Every row gives one point. The last column is the point's height on a tilted bowl or saddle (a function of degree 2), plus a little noise. Count its main directions that bend up, bend down and stay straight.

Points (15 x 4):
[[ 28   1  -9  -9]
 [ 24  12 -24 -24]
 [-14  -8  15  12]
 [ -6  31 -42 -60]
 [ 22   2 -15 -14]
 [  6 -11  22  10]
 [-20 -11 -21  -1]
 [-12  -9  60  40]
 [  1  11  15  17]
 [ -5 -26  42   4]
 [ 18  11  -7  -6]
 [ 10  -6  26  17]
 [ 15   7   6   8]
 [-10  38 -11 -27]
 [  7  -5  13   8]]
Directions: 1 up, 1 down, 1 straight

Points (22 x 5):
[[  1 -47 -38  49  20]
 [ 56  16 -17 -18 -26]
 [ 13   0  11  -4   8]
 [-16 -60  41  36  56]
 [ 21 -43 -16  -7   0]
 [ 16  40  10 -22  13]
 [ 35   0  -7   5 -10]
 [  3  -9  31  19  30]
 [-26  14  -8  17  27]
 [ -8  -1  35  12  36]
 [-24  32 -18 -29  21]
 [-10 -24   0  -6  16]
 [  0  19  -5   6  10]
 [ 44   8   1  43  -1]
 [  0 -32  -6  -5  10]
 [ 34  59 -13 -14  -7]
 [-14 -53 -52  36  23]
 [-29 -23  60   3  60]
 [ 36  24 -22  -2 -19]
 [-13 -20  -2 -16  15]
 [-32  36 -11  42  47]
 [-21   6   6  25  31]]
Directions: 3 up, 0 down, 1 straight

Points, 22 rows:
[[ 40 -60  18   2  14]
 [ 58  -2 -44 -15  55]
 [-21  11  19  13  -1]
 [ 16   0 -34 -14  12]
 [-19   6 -18 -32  -8]
 [ 27   3 -40  13  29]
 [ 15  34 -41   9  53]
 [ 34 -21   4  18  -3]
 [ 50  -5  -5  27  17]
 [ 15   0 -24  -1   3]
 [-31   1   0 -46 -11]
 [-23 -36  12   1 -41]
 [  0  -3  -7  -5 -14]
 [-42  20 -25  -3 -11]
 [ -4  28 -15  26  25]
 [  7  32 -18  11  30]
 [ 11  21   5   3   9]
 [-15 -45  19  10 -30]
 [-23  13  14  28   3]
 [ 21  18  25  37  26]
 [ 17  60   5 -34  48]
 [-37 -18 -24  -5 -54]]
Directions: 3 up, 1 down, 0 straight

Points (41 x 7):
[[-23  -4  14  14  -1  13 -27]
 [-11   1 -15  27  12  12 -17]
 [ 33  17 -15  51   5  39 -23]
 [  7  31  14 -14 -23  -4   0]
 [ 14 -12   0   3   1  39 -47]
 [ 60  33   2  13 -17  17 -60]
 [ -9  12  15  11  23   0 -19]
 [-43  12 -13 -25 -38  22  48]
 [-26  22  33   2 -27  -6 -27]
 [ 22   4  14   0 -14   8 -14]
 [  7  19  10  15 -13  17 -25]
 [  6  38   4  10 -28  11 -36]
 [  8 -23  -8  21  19  -3   3]
 [-13 -32  -7  -1 -18   8 -23]
 [  4 -11   3  -6  16  -2  -5]
 [ -4  -3  18  13  -4 -16  -2]
 [ 36  14  15  35  -5 -19  20]
 [ 21 -17  11  19  27   4   5]
 [  7  -5   6  -6  10  -2  -1]
 [-10   4 -40  -4  32   7 -42]
 [  7   2   1  20  13  -9  11]
 [ -9   8  14  -1   8 -26   1]
 [-24  -2  25  -1 -27 -15  -7]
 [ 13  22 -13 -29   3  -6   2]
 [  9 -17  35  33  39   5  -8]
 [ -7 -11 -15 -39  17   4  -3]
 [ 17  -1 -12 -12  -5  -1   3]
 [  8  27  14   1 -43 -22  -6]
 [-22   4 -39 -19   0  -6   9]
 [  5  32  -3  -4  -9 -35   6]
 [  7   1  13  26  46  14 -11]
 [ 11 -33  -3   4  -8 -11 -12]
 [ -3  10 -11  23  28  12 -15]
 [ -1 -21  16  37  11   1  -6]
 [-39  -1   5   4 -14  19 -21]
 [-12 -19 -19   6 -22   0 -13]
 [-16  17  21  28   9  -9 -27]
 [-21   1   1   5  -6  23 -21]
 [ -5  26   5 -34 -31  -8  47]
 [ 21  26  13 -24  -4 -39   5]
 [  3  10  12 -10  -9   2   2]]
Directions: 1 up, 5 down, 0 straight
